Rows are points. The last column is the point's height on a tilted bowl or saddle (a function of degree 2), plus a little noise. Along how many of its main directions does it bend up, bend down or stay straight?

Points:
array([[-164, -190,  132,  -97],
       [ 261, -138, -205, -213],
       [ -90, -376,  183, -212],
       [ 142,  316,  266, -179],
       [-114, -432,  320, -331],
       [ -86, -140,  236, -119],
       [-265,   20,  238, -130],
       [ -24, -304,  -60, -174],
       [-402,   46, -213, -250],
       [  18,  229, -239, -277],
       [-222,  217,  -64, -208],
       [ -26,  -84,  -31,  -87],
       [ 375,   85, -113, -110],
       [ 145, -350, -133, -268],
       [-217,  210,  -19, -185],
       [ -38,  462, -103, -376],
       [  79,  137,  -19,  -95]])
Directions: 0 up, 2 down, 1 straight

Points:
array([[-200,  269,  141, -189],
       [-109,  -12,  -58,   13],
       [  86,  168, -222, -105],
       [ 236,  171,  -32, -178],
       [-167,  -88,  -22,   26],
       [  -1, -123,  272,  -89],
       [ 150, -110, -142,  -27],
       [ -22, -136, -338,   -1],
       [ 156,  -89, -166,  -34],
       [ 227,  -53,  203, -158],
       [-246,   79,  479, -303],
       [  39,   66,   51,  -56],
       [ 257,   43,  230, -218],
       [  45,    6,   17,  -28],
       [-220,  710, -181, -610],
       [ 278,  222, -122, -229],
       [-307, -273,  231,  -76],
       [-118,  487,   49, -343]])
Directions: 0 up, 3 down, 0 straight

Points:
array([[ 148,   -4,  182, -220,    2],
       [ 356,  -36,  326,  -65,   23],
       [   6,  -52,  224,  240, -129],
       [  26, -134,  -85,  184, -143],
       [  80, -539,  490,   69,  -34],
       [ 341,  -96,  -50, -280,  -76],
       [   4, -545,  261, -105,   42],
       [-218,  265,  144, -223,   73],
       [  75, -184,    4,  157, -122],
       [-127,  -78,  112,  247,  -59],
       [ 210,  145, -242,   62, -421],
       [-209,  252,  129,  226,   55],
       [ 194,    8,  -78,   28, -250],
       [ 110,  115, -315, -282, -389],
       [-204, -214,  -93,   59,  -37],
       [ 118,  -38, -242,   -9, -313],
       [  72,  308, -305,  -66, -378],
       [ -83,  -44, -382, -278, -381],
       [-317,   78, -237,   82,  -12],
       [  32, -324,  -22, -268,  -72],
       [  62,  153, -297,  330, -356],
       [ 169,   51,  -32, -443,  -45]])
Directions: 2 up, 2 down, 0 straight

Points:
array([[ -32, -260,   93, -143, -120, -519,  256],
       [ 374,  132, -142, -121,  224,  457,  412],
       [ -94, -220, -167,  146,  129,   -3,  118],
       [-108,  128,  140,  192,   93, -509,  -78],
       [  13,   11,  241,   -6,  278,  -16,  108],
       [  -3, -177,  156,  251,  264,  -38,   -8],
       [-329,   95,  450,  -96, -111,  115,  350],
       [ -31, -184,   59,  159, -212, -316,   46],
       [-191,  -37,  -22, -116,  -40, -238,  166],
       [-185,  387,  134,  -26,  293,  126,  192],
       [-184,  232, -321, -245,  464,  272,  265],
       [ 125,   41,   91, -282,  -72,   48,  131],
       [-121, -337,  114, -320,  139,  173,  312],
       [-157,   46, -231, -183,  -98,  207,   10],
       [-173,  167,  -11,  139,  133, -251,   15],
       [  99,  181,  313,  362, -103,  192,  168],
       [ 139, -140, -406,   16,   91,   54,  134],
       [ 222,  -30,  103,  279,   56, -147, -122],
       [-105, -498,   83, -448, -313, -197,  386],
       [-308,  217,  581,   -2, -404, -167,  640],
       [-344,  386,  102,  267,  214,   98,   98],
       [ 263,   11, -169,  322, -316,  290,  131],
       [-128, -162, -378, -333,  -12, -141,  196],
       [ -42, -413, -285,  162, -137,  352,  235],
       [ -65, -155,  -99, -106,  -83,  210,   51],
       [ 267,  303, -262, -185, -183,  147,  151],
       [   9,  158,  122, -189, -180,  379,  120],
       [  24,  467, -102,  286, -213,   -9,  267],
       [ 204,   10, -125,   89,  -29,  -30,   12],
       [  80,  -62, -267, -227, -205,  106,  -36],
       [-153, -160,  228, -190,   81, -235,  259],
       [  24,  247,  104,   -6,  180,   88,  142],
       [-202, -148,   62,   25,   23,  342,  160],
       [ 154,  107,  -90,  -67,  -56,   20,   62],
       [   8,  -51,  -38,  176, -359,  165,   58],
       [  43,  -12,  356, -157,  -33,  -78,  218],
       [ 367, -443, -238,  193,  -70,  183,  185],
       [-299,  -27, -262,  201, -242,  246,  155],
       [ -96,   22, -431,  -79,  -81,  193,   53],
       [  19,  251,  215, -180,  212,  -29,  235],
       [ -30, -138,  205,  140,   64, -130,   16],
       [ 175,  -51,  409, -228,  199, -213,  289],
       [ -57, -409,  207,   61,  230,  211,  348],
       [ -96,  284,   32,  261,  279, -260, -111],
       [ -19,  190,  111, -221,  232, -415,  229],
       [  59, -153,   39,   95,  404,   16,  116]])
Directions: 4 up, 1 down, 1 straight

Points:
array([[ -67,  -71, -335,   57,  -34,   12, -113],
       [  59,   77, -128,  371,  -42,  396,  156],
       [  56,  210,  -18,  113,    0,  202,  -62],
       [ 254, -319, -311, -195,  110,  290,  261],
       [ 141,   67,  354,   18, -106,  -83,  -30],
       [ -37,   -5,   16, -226,   -1,   55,  -46],
       [-237,  278, -185, -157,  146,  -93,  144],
       [ 101, -341,   67, -362,  251, -265,  426],
       [-430,  -54, -287, -282,  139,   18,  184],
       [-189,  273,   46,  259,   62, -128,  193],
       [ -35,   70,  -27,  201, -288,  139,   86],
       [-128, -117,   -8,  103, -416,   54,  127],
       [-126,  -36, -147, -152,  -50,  -35,  -17],
       [-506, -133,  268,  224, -140,  -47,  494],
       [-171,  -68,   86, -134,  104, -244,  163],
       [ 184,  108, -108, -181, -123,  -29,   10],
       [ 220, -203, -497,  268,  -64,  204,  125],
       [-159, -349,  -28,  -91,  331,  -56,  226],
       [ 101,  -60,  -58, -152,   33,  152,  -65],
       [ 200,   11,  -90, -174,  -21, -161,   68],
       [  57, -525,  567, -238,  203,   40,  427],
       [ -35, -256,  112,   -7,  315,  157,   79],
       [-191,   84,  391, -199,  164,  209,  -76],
       [-146, -244,  192, -236,   40,   16,  138],
       [-141,  274,    5, -223,  606, -318,  504],
       [ 200,  -11,  172, -225,  108,  407, -216],
       [  89, -106,  -32,  -22, -139,  -62,   19],
       [-316,  149, -358, -117,  222, -129,  111],
       [ -41,   61,   37,  -74,   53,   35,  -79],
       [-216,  121,  -54, -257, -378,   28,  183],
       [ 203,  126, -169,  -75,  201,   85,  -45],
       [ -75,  156,  135,  269,  -58,  166,   76],
       [ -31, -393, -326,    0, -285, -156,   11],
       [ 124,  113,  -81,  117,  661, -202,  345],
       [-209,  175,   25,   30,   20,  -62,   48],
       [-284,  333,  -13, -437,  127,    7,  295],
       [ 103, -211,   95, -205,    5, -383,  317],
       [ -96, -186,  197, -422, -318,  514,  386],
       [-204,   42, -725, -159,  -85,  329,   76],
       [-290,  332,  131,  239,  157,  129,  201],
       [ 294,   11,  201,  -12,  162,  -72,  -50]])
Directions: 5 up, 1 down, 0 straight

Points:
array([[ 304,  125, -112,   55,   29,  179,  277, -394,  229],
       [-163,  408,   19,  108, -155,   -3,  123,  -10,  263],
       [ -43,  -81,  -83, -247,  174, -403,    2,  171, -230],
       [ -28,  -26,  -82, -122, -287,  -54, -151,  120,   19],
       [-266, -128,   62, -114,  -65, -351,   51,  100, -126],
       [ -44,   76, -126,  285, -300, -272,    5,   96,  115],
       [ 240, -310,   90,  193,  -78, -281,  249,  -41,  229],
       [-286,  -40, -287,  -23,  262, -115,  137, -326,  103],
       [ -13, -383,  195,  140,  -25,  170,   70,  -71,  144],
       [ -50, -260, -179,   99,  -59,  404, -150, -425, -155],
       [  96,    3,  -23,  239,  -73,   84,   63,   80,  315],
       [ 254, -118,   95,  203,  -92,  -81,  330, -163,  399],
       [ -62, -268,   31,  -99,  213,  -18,  406,  465,  303],
       [  31,   86,  266, -267, -212,  185, -157,    2,  186],
       [  -9, -128,  169,   97,   81,    7,  157,  -78,  231],
       [ 224,  157, -159,   53,  216,  -44,   75, -206,  150],
       [-493, -131,   34,   89,  -71,    3,  -55,  189,    1],
       [ 377,  552,  399, -421,  112,  341, -626,  298,  498],
       [ -56, -157, -109,   18,  109,  -67, -113,   48,   26],
       [-100, -161, -440,  185, -274,  -21,  292,  221,  182],
       [  -3,  -66,  137,  -48,  167,  385,  -22,  419,  588],
       [ 559,  -86, -237, -248,  311,   91,  -19,   94,  109],
       [ 235,  146,  187, -236,   12, -270,   -1,  392,  -51],
       [-268,   13,   12,   -1, -131, -334, -238,  -71,  -80],
       [  17,   39,  -12,   33,  -83,   76,  259,  216,  352],
       [  35, -310,  -73,  -91,  109, -337,  -58, -186, -131],
       [ -31,  -83,   50, -153,   55,  244, -201,  245,  298],
       [ -43,  128,  245, -538, -166, -141,  -36, -137,  -87],
       [-283, -219,  255,  -22, -190,  242,    8,  319,  269],
       [  93,  204, -588,  279,    5, -400,    3,  108, -132],
       [  38,  -86,    7, -590, -145,   70,  100, -204,  -17],
       [-330,  140, -170,  116,  163, -192, -137,  120,   19],
       [ 205, -224, -206, -237, -251,   83,  -84,  487,  252],
       [ -22,  177, -224, -181,  305,   -7,  -21, -126,  -26],
       [-371, -217,   28,  -76,  -43,   27,  238,   15,   10],
       [   7,   71,  146,    3, -145, -101, -205,  -60,   13],
       [ 221, -147,  -44,  199, -140,  -89, -434,  737,  318],
       [ -10,  -77,  229,   11,   59,  374,  115,   32,  328],
       [ -58, -136, -264, -121, -152,  119, -220,  -67,  -56],
       [-313,  -34,   39,  356, -307, -503,   12,  204,   14],
       [-305,  -64,  -50, -435, -182,    8,  278,  138,  -18],
       [   7,  -70,   32,   86,  254,  -69,  301, -137,  342],
       [ 218,  102, -204,   79,   87,  399, -361,  230,  280],
       [  13,   10, -556,  257,  373, -284,  124, -227,  223],
       [ -41, -350, -117,    8,   26,  337,   69, -421,  -70],
       [-127,   53,   73,   49,  -94,   14,  390,  209,  385],
       [ 145,  394, -237,  -80,  -74,  -67, -284, -518, -124],
       [ 256, -146,  -40,  -88, -346,   55,   93,  -60,  133],
       [-218,  -36, -122,   40,  254,  -93, -190, -347,   98],
       [ 135,  305, -108, -336, -141,   17,  454,  166,  183],
       [  17, -124, -195,  135, -289, -271, -150, -343, -142],
       [ -95,  474, -256, -436,   78,  274,   94,  124, -120],
       [ 210,  329, -136,   85,    5, -277,  211,  -12,  201],
       [  92,   -6,    4,   63,   21,   22,  -35, -427,   49],
       [  88,    8, -281, -222,   42, -125, -121, -176, -142],
       [ -32,   41, -204,  183,  245, -316,   63,  225,  137],
       [ 129,   76,   89,  386,   64,  421,  -77,   -5,  392],
       [ -83,  -10,   13,  -47,   45,   84,  -65,  -87,   95],
       [ 112, -109,   84, -204,  110, -169,  239,  193,   77],
       [ -14,   85,  -73, -107,  555,  -13,   54, -148,  176],
       [ 169, -362,   23,  115,  120, -173,  281,   59,  315],
       [-193,  411, -554, -129, -135, -287,  409, -181,  232],
       [-142,  448,   18, -136,  131,  194,    9,  -25,   78],
       [-352,  -75, -208, -293,   99,  262, -220,  359,   57],
       [ 122,   -8,  227,  -46,  -81, -252,   21,   37,    7],
       [-103,  159, -116,   65,  192,  122,  -61,   15,  136],
       [ 301,  405, -202,  -10, -509, -305,   84,  409,   71]])
Directions: 3 up, 4 down, 1 straight

Points:
array([[  89,   26,  241,   86,   36,  161, -186,  225,  385],
       [ 238,   68,   98, -259,  228, -251,    6,    9,  348],
       [-213,  162,  177, -171,   56, -111,  151,   19,   -6],
       [ 121,  197,  197,   38,  144,   92,   33,   -4,  345],
       [ -19,  138, -298, -290,  186,  202,  -87,   59,  184],
       [-235,   44,  256, -138,  186,  311,  164,  146,  143],
       [ -56,   59, -200,  -91, -329, -249,  103,   15,  214],
       [ 169, -117,  236,  -91,   -7, -190,  402,   -7,  228],
       [ -44, -307,  236,   97,   12,  -93, -107,  -57,   66],
       [ 258,  155,  -34, -103, -125,   30,  -91, -206,   32],
       [ 160, -232, -333, -314,  -97, -262,  181,  100,  159],
       [  54,   42,   -1,   -4,  -22, -419,  -92,  -24,  365],
       [-286,    4,  -51,   93, -286,  190,  126, -320, -185],
       [  85,   15, -105,    4, -125, -424,  296,  162,  400],
       [-228,  -10,  -81,   78, -233,  -77, -154,  225,   55],
       [ 118,  -46, -360, -493,  341,  102,  -47, -211,  133],
       [ 193, -304,  443,   62,  131,  181,  163,  375,  -39],
       [ 167,   66, -288,  -72, -676,    1, -219, -184, -223],
       [ 186, -449, -345, -516, -241, -209,  -48, -140,  414],
       [ 192,  -93,   -8,  468, -245,  184, -143, -101, -298],
       [ 248, -245,   11, -147, -112,  136,  -19, -247,  -23],
       [  35, -259,  184,  234,   27,  306, -211,  119,  126],
       [  60,  385,   57,   82,  -16,   32,  124, -287,  -89],
       [  99,  248,  105,  342,  251,  194, -553, -118,  282],
       [ -37,  135, -247, -542,  -19,   87,  313,  141,  -10],
       [ -97,  217, -319,  -51, -191,  191,  -47,   55,   31],
       [-239,  131,  -29,   20,  -46,  -33,  -43, -157, -103],
       [-332,  199, -257, -215,  116, -176,   84,   27,    1],
       [  12,  -76,  112,  277, -113, -106, -195,   -5,   -9],
       [-142,  -32,  214,  247,  139,  164,  -88, -444,   16],
       [ 442,  -30, -107,  -82,  120,  131, -370,  428,  165],
       [  66,  248, -102,  566,  133, -339,  114,  -19,  423],
       [-245, -356,   91, -195,   76,  -83, -170, -134,  267],
       [ 359,  223,  -85,  -73,  -49, -215,   72,  142,  322],
       [ -46, -396,  397,  174, -347,  169,  201,  -88, -157],
       [ 137,  504,  -81,  138,   72, -197,  293, -161,  -62],
       [-122,  -76,  -22,  246,  -75,  -34, -198,  -18, -107],
       [-126,  148,  375,  614, -234,  311,  112, -127,  236],
       [ 164,   43,  123,  -61,   15,  462,  -63,  173,  522],
       [-385,  425,  172, -247,   39,  168,  -22,  202,  107],
       [-321,  244, -112, -181,   27,  210,  -58, -199,   59],
       [ 105, -228,  -18, -179,  478,  -56,   92,  -54,  263],
       [-140, -260,   69,   42,  142,   41,  385, -236,  246],
       [-186, -323,  515, -183,  -57,  -53,  153, -650,  -17],
       [-143, -133,  468, -292,  -15, -211, -109,  -11,  219],
       [  62,  -48,   12,  -56,   62,  110, -110, -338,   31],
       [ -72,  275,  192,   23,  -70,  148,  -48,   52,  293],
       [ 522,  -57,   32, -158,  203,   18, -264,   65,  252],
       [ 193, -150,  -35, -383,  297,  -95,  262, -132,   92],
       [-339,   18,   24, -242, -313, -279,  -39, -154,  220],
       [ 108, -312,  220, -148, -240, -133,  244,  -30,  138],
       [-297, -163, -204,  -58,  -71,  155,  335, -245,  134],
       [-199,   95, -470, -139,  411, -413,   83, -101,  150],
       [ -73,  -53,  212,  234, -152,   89,   57,  -80,   20],
       [-225,   60,  333,   20,  -37,   83, -412,  221,  226],
       [ 493, -121,   89, -343,  200, -118,  165,   -9,  115],
       [ 100,  185,  -56,   32,    9,   93,   77, -220,  -46],
       [-210,   19,   94,  207,  -38, -177,  265, -543, -211],
       [ -28,  298,  -69,  262,  236, -211,  114, -231,  -38],
       [-349,  257,  435, -340, -221,   -6, -248,  -43,  291],
       [ -22,  -14,    7,  312,  -50,  108,  174,  152,   23],
       [ -91,  -99, -197,  220, -216,  -52, -162,  463, -125],
       [ -69, -269, -281,  -33,  -19, -287, -105,  -48,  218],
       [ 344, -266,  407, -143, -205,   -5,  -79, -261,  225]])
Directions: 3 up, 3 down, 2 straight

Points:
array([[ 184,  -71,  113, -188,  163, -237,  136,  145,   94],
       [ 151,  160, -128,  -47, -186,  100,  181,  -45, -113],
       [  16, -275, -231,  197, -127,  129,  274, -144,   -7],
       [ 103,   56,    7, -217, -126,  -47,  193,  300, -130],
       [ -18, -154,  396,  192,   67,  275, -226, -203, -211],
       [  -8,  -26,   15,  -68, -444,  150,   13,  113, -339],
       [  35,  234,  461,  450,  213, -436,  129,   39,  -68],
       [ 339,  -37,   44,  203,  -36,  214,  221,  274,  112],
       [-235,   22, -185, -274,  -16, -212,  -25,  113,  160],
       [-221,   16, -318,   47,   13, -105, -203,  152,   97],
       [ -69,  -11,   77, -172,  342, -219, -423,   82,   -7],
       [ 157,  120,  149,   86,   55,  -18,  234, -442,   67],
       [ -72,  335, -202,   69, -143, -465,  -60,  412,   64],
       [ -28,  -56,  206,   36, -142,   99,  106,   61,   85],
       [ 186,  172,   43,  181,  171,  -35,   55,  295,  130],
       [ 114,  557,  344, -429,  115,   42,  106,   80,  266],
       [  36, -251,   34, -200, -347,  -18, -106, -324, -279],
       [-224, -150, -566, -146,   89,  -67,  155, -120,  168],
       [-191,  171,  146,  156, -109, -428,   94,  284,  -49],
       [  19,  -88,  -58, -138,  -35,  -61,  133, -179,  126],
       [ 122,  -81,   -7,  344,   56,  -72,  361,  217,   75],
       [  87,  171, -193,  282, -350, -110, -114,  -27, -224],
       [-494, -207,  226, -106, -159, -162,   16,    8,  245],
       [ 286,   -3,  -28, -131,  133, -149,  240, -168,  188],
       [ 111,  -85,  148,  -94,  -14, -231, -153, -297,  -34],
       [ 328, -197,   26,  -19, -146,  459,  350,  230,   85],
       [ -78,  167,  207, -155,   92,  -44, -412, -198,  -94],
       [ -57,    4,  -60, -306,  -41,  147,  275,   35,  145],
       [  56,  117,  176, -121,  -71, -138,   32,  -73,  104],
       [-267,  -85,   68,   45,   61,  812,  -42,  -57,   11],
       [ 336,    0, -328, -184, -114,   29, -160,  -38, -310],
       [-126, -153,  -91,   23,  212, -331, -216,  103,  160],
       [ 352,  563, -337,   96,  -82,   -1,  -90,  -75, -162],
       [ -92,   75,  287,  187,   59,  -83,   -3,  115,   79],
       [ 126, -175, -367,   79,  125,  -11,  101,  239, -109],
       [ -45, -135,  239,  -69,   29, -283,   88,   46,   74],
       [ 154,  373,   15, -151,  251,   34,   25,   76,  141],
       [-306,  -52,  261,  199,  223,   99,  138, -143,  201],
       [-157,    8,  -51,  170,  131,  265,  510,  166,  268],
       [-267, -339, -124, -170,  270,   20, -168, -245,   73],
       [ 528,  -48, -170,  361,   71,  -37,   27, -168,  -31],
       [-433,   19, -262,  -71,  151,  488,  216, -471,  147],
       [ 219,   44, -151,   83,   13,  193, -229,  -45, -239],
       [ -86,  201,  -40,   -1,  155,  -55,  -97,  127,   70],
       [ 125, -390,  -84,  302,  267,  148,  908, -109,  595],
       [-168,  -45,  -45, -179,  -11, -408, -255,  145,  194],
       [-300,  398,  134, -146,   -6,   97,  335,  -61,  276],
       [ 411,  242,   61,  -47,  179,  126,  164,  437,  119],
       [ 113, -136,  121, -267,  127,  -68,   -7,  163,  -13],
       [ -42,  -80, -165, -105,  192,   99,  189,  672, -495],
       [ -79, -217,  -40, -170,  305, -192, -228,  275,  -82],
       [  70,  -11,   26,  -11,  -80, -204, -131,  -86,   44],
       [-334,  149, -202,   25,  -41,   92,  443,   19,  149],
       [  -6,  -54,   42, -545,  -55,  -55, -258,   88, -238],
       [-219,  -89,  -74,   30, -104,  171, -394, -194, -316],
       [ 212,  240,  -54,   92,  497, -166, -517,  -28,  246],
       [-165,   60, -185,  272, -142, -332,  278,   -8,   14],
       [  89,   -8, -304,  -24,  -28,  689,  -30,  329, -715],
       [  14,   65, -446,    7, -182,   33,  221,  295, -387],
       [ 141,  -96, -169, -100,  -12,  466, -124,  271, -494],
       [ -13,  165,   19,   15, -119,   39,  -47,  108,  -32],
       [-268,  -82,  133, -168,  102,  -44,  -62,  187,   37],
       [-152,   91, -248,  -83,  -31,  -95, -227,  377,  -86],
       [ 586,  157,  -79,   99,   -2,   45,  119,   70,  161],
       [ 150,  417, -287,  -64,   92, -151, -155, -414,  -88],
       [-106,  118, -437,  111,   89,  241,  179,   23, -255],
       [-416,  504,  388,  342,  256,  167,  152,  181,  147],
       [ 224,  -44, -184,  166,  333,  -41, -149,  191,   47],
       [ 171,   93,  -80, -151,  108,   66, -219,   71,  -71]])
Directions: 2 up, 4 down, 2 straight

Points:
array([[-150,   58,  423,  -31,  231,  -73,  391,  224, -257],
       [   4, -154, -191,   34, -170,   -4,  -73,  133,   98],
       [-173, -250,  167,  -86,   35,   -8,   20,  367, -247],
       [ 379, -190, -101,   42,  168,  -92,  -82,  211,   24],
       [ 110,  318,  101, -161,  228, -164,  -44,  514,   48],
       [ 196, -157,  345,  273, -103, -134,  -77,   13, -198],
       [ 149, -167,   77,  -68, -166, -119, -143,   97, -140],
       [ 250,  148,   27,  379,  162,  -57,  174, -421,  306],
       [  42, -122,  273,  -25, -135, -156,  396, -376,  111],
       [-192, -155,  -46,   61, -120,  109,   -6,  -23,   38],
       [ 239, -243,  -12,  -21, -186, -337,  -51,  -68,    2],
       [-138, -271,  263,   99, -217,  -67,  163,  151, -264],
       [ 169, -128,  318, -211,  -86,   34,   64, -186, -219],
       [-237,  112,  129,  214,  318, -168,  228,  195,  -64],
       [ 246, -194,  399,  149,   82,  365,  482, -233,  168],
       [ -14,  142,  -23, -197, -166, -335,  122,    8,   92],
       [  24,  104, -309, -109,  125,  -68,    2,  294,  214],
       [-406, -442, -160,  167,  -83,   40,  208,  172,  225],
       [-103, -312,  293,  124, -208, -449,   42,  222, -199],
       [-639,   72,  -62,  156, -151, -188,  -81,  -41,  340],
       [ 129,  173,  535, -258,    4,  269,  -16,   85, -215],
       [-205, -275,   32,  -87,   35,  331, -176, -157,  -16],
       [ 306,   40, -147,    3,   24,   20, -139, -112,   71],
       [ 233,  -46,  397,  239, -251,  251,   29,   76, -157],
       [ 160,  139, -327,  108, -147, -261,  222,  -48,  329],
       [  21, -216,  -99, -245, -215, -309,   79, -324,  197],
       [ 300,  183, -259,  143,   55,  -71,  183,   59,  168],
       [-221,   31,  314, -109,  132,   35,   88, -201, -144],
       [ -90,   21,  178, -172,  555, -302,   43,  -71,  142],
       [ -75,   36,  185,  476, -233, -270,  594,  125,  185],
       [  10,  117,  -94, -111,  -82, -171,   48,  204,   54],
       [ -32,  339,  171,  -90, -118,   40,   45,  -23,  -76],
       [ -66, -146,   -3,   91,  261,   -8,   18,   80,  -15],
       [ -65, -299,  198, -210, -367, -291, -342,  -94, -122],
       [ -25, -164,   85,  -16, -462,  114, -279,  380,    1],
       [-141,  199, -259, -258,  -24,  -47, -195,  196,  250],
       [ 412,  -46, -205, -151, -356,   -5, -188, -141,   52],
       [ 348,  178,  186, -133, -156,  315,  177,   30,    7],
       [-119,  -81,  -72,  151,  530,  152,  286, -215,  263],
       [  -9,  115,  -87,  251,   24, -229,  -38,  303,  108],
       [ -77, -469,  216, -121,   57,   31,  227, -307,    4],
       [  55, -136,  183,   60, -397,  -40,   45,  165, -217],
       [ 222, -150,  110, -134,  -48,  -19, -387,   59,  -53],
       [-294,  -56, -270,  151,  -95,  259,  277,  150,  348],
       [ 458,  -86, -243,  152,  332,  -13,   47,  146,  118],
       [ -74, -418, -103,   31,   62,  222,    1, -106,   81],
       [  -9, -352,  -50,  288,  -78,  198,  335, -166,  263],
       [  69, -331, -115,  299,  356,   58, -258,   43,  349],
       [-226,   12,   51,  -86,  -66,  267,  -68,  -39,  -58],
       [  68, -241,    3,  285,  -60,  147, -141,  150,   87],
       [-109, -597, -305,   68, -311,   64,  330, -266,  463],
       [  10,   38, -260,  -64,  488,  167, -371,  158,  300],
       [-236, -251,  -98,  434,  278,  188, -202,  161,  395],
       [-137,  140,  147, -212,  -98, -142, -429,  -71,  -63],
       [ 168,   85,  209, -213, -161,   71, -130,  223, -183],
       [ 266,  417, -111,  -14, -105, -158,  -72, -126,  103],
       [-640,  150,   54,  307,   11,   18,  266,  285,  208],
       [  37,  -93,  -40,    9,  275,  226,   95, -310,  144],
       [  74,  -96, -536,  268, -333, -286,  -63,  -66,  687],
       [-264, -142,   -3,  309, -236,  171,   61, -290,  355],
       [ -88,   -8,  380, -467, -323, -289,  -21, -236, -189],
       [-416, -232, -110, -165,  -65,  142,  -51,   55,   31],
       [ 251,  -50,   -8, -403,   31,   -8,    2,   66,  -19],
       [ -57, -117,  215, -102,  106,  235,  386,    1,  -78],
       [ -87,  -67, -124,   -1,  -25,  -84, -477,  182,  269],
       [ 302, -449,  249,  203,  -61, -511, -323, -173,  247],
       [ 152,  226,  -79, -149,  183,   98,  -80, -161,   71],
       [-122,  -84,   -1,  269,   78, -111,  -68,  -62,  126],
       [ -71,   11, -373, -168, -278,  -43,  286,  140,  372],
       [ 118,  -52,  340,  316,  -51,  -72,   92, -290,  -16],
       [ 149, -114,  253, -101,  221,   46,   -9, -744,  329],
       [-278,  182,  -27,   87,  222,  252,  -25,  157,   55],
       [ 219,  189,   10,   64,  102,  433,  180, -244,  229],
       [-105,   77,  -12,  191,  293,  244, -247, -129,  156],
       [ 320,  214, -213, -193,  -87,  369,  151,  120,  241]])
Directions: 4 up, 0 down, 4 straight
